Rows are points. To make a cloud, some directions were put in groups of two or more. Within a group, all points are equally far from the middle, so they leave a hole (a ring in 2 directions, a hollow ball in 3). The other directions are filled evenly. Then the cloud was stretched, turned, moved and blurred a little. Count the holes, and give their numbers of directions, smallest first.
In the rows, zero is written as 128.

Cloud (15 x 2):
[[138  80]
 [105  53]
 [183 144]
 [107 157]
 [ 88  71]
 [158  99]
 [ 87 164]
 [143  96]
 [121 158]
 [142  79]
 [ 69 163]
 [127  95]
 [ 95 101]
 [123 168]
 [143 114]]
Holes: 0

Cloud, 22 rows:
[[159 129  86]
 [121 114 149]
 [197 114 108]
 [191 163 147]
 [ 64 108 173]
 [142 172 111]
 [148 160 121]
 [139 136 103]
 [ 65 138 175]
 [128 111 133]
 [ 94 172 142]
 [166  90  78]
 [152 195 115]
 [117 169  92]
 [122  96 184]
 [110 173 168]
 [137 126 137]
 [146 121 201]
 [125  85 158]
 [100 184 111]
 [158 106 192]
 [176  71 146]]
Holes: 0

Cloud, 28 rows:
[[108  83 128  72]
 [ 89 160 103 110]
 [116 132  77 153]
 [107  85  77 136]
 [ 78 129 178 160]
 [117  88 151 195]
 [ 74 134 170 164]
 [118 109 207 173]
 [156  93 107 195]
 [129 176 147 127]
 [139  61 132 104]
 [101 100 172 110]
 [128  59 150 128]
 [100  98 170 170]
 [103 110 194 113]
 [122 111 116 109]
 [186 140 133 155]
 [129 192 162 178]
 [157  94  81  79]
 [134 164 180 127]
 [143 180 192 139]
 [149  92 162  92]
 [ 82 109 120 195]
 [105 195 119  93]
 [137 115 147 170]
 [ 89 139 147 110]
 [ 97 144 140 138]
 [146 128 176  86]]
Holes: 0

Cloud (50 x 6):
[[153 105 175  96 202 156]
 [ 93 112 146  70 144 153]
 [126  91 153 104 217 160]
 [164 159 121 118 191 102]
 [ 98  72 151 124 175 139]
 [165 139 129 170 132  64]
 [172 114 110 171 100  85]
 [132 140 149 124 165  48]
 [ 98 130 108 118 195 150]
 [100  86 161 143 116 147]
 [107 104 167  89  92 162]
 [191  74 124 136 163 179]
 [123 156  93 121 103 170]
 [128 150 153 126 157 186]
 [161  38 134 138 110 129]
 [150 144 186 128 136 114]
 [107 133 115 172 129 157]
 [147  51 112  94 153 188]
 [159 137 139 100 185  80]
 [141 175 150 148 136  73]
 [171  88 161  94 208 147]
 [ 98 107 168  74 132 163]
 [169 101 136  89 204 118]
 [131 141 157 170 126  99]
 [101 121 130  96 201 155]
 [140 144  92 125 101 179]
 [140  48 112  99 148 194]
 [185 144 111 151 180 146]
 [118 135 103 139 120 205]
 [170  77 158  98 107 129]
 [122 105 140  98 111 206]
 [114 101 135 110 218 147]
 [122  79 146 130 202 105]
 [145 122 193 130 134 103]
 [113 149 104 124  73 111]
 [169  40 146 135 153 107]
 [ 82  76 150 109 118 115]
 [169  65 124  86 173 158]
 [101  80 152  83  94 126]
 [132  37 116 127 120 179]
 [125 156 103 120  80 138]
 [146 112 198 115 145 104]
 [ 84 124 134  91 111 103]
 [170 101  83 121 189 131]
 [141  96 145 117  62 143]
 [168 109 136  88 189 102]
 [119 148 110 170 167 144]
 [128 113 160 167 139 126]
 [143  43 110 105 148 190]
 [121  79 179 126 165  96]]
Holes: 3 (2, 2, 2)
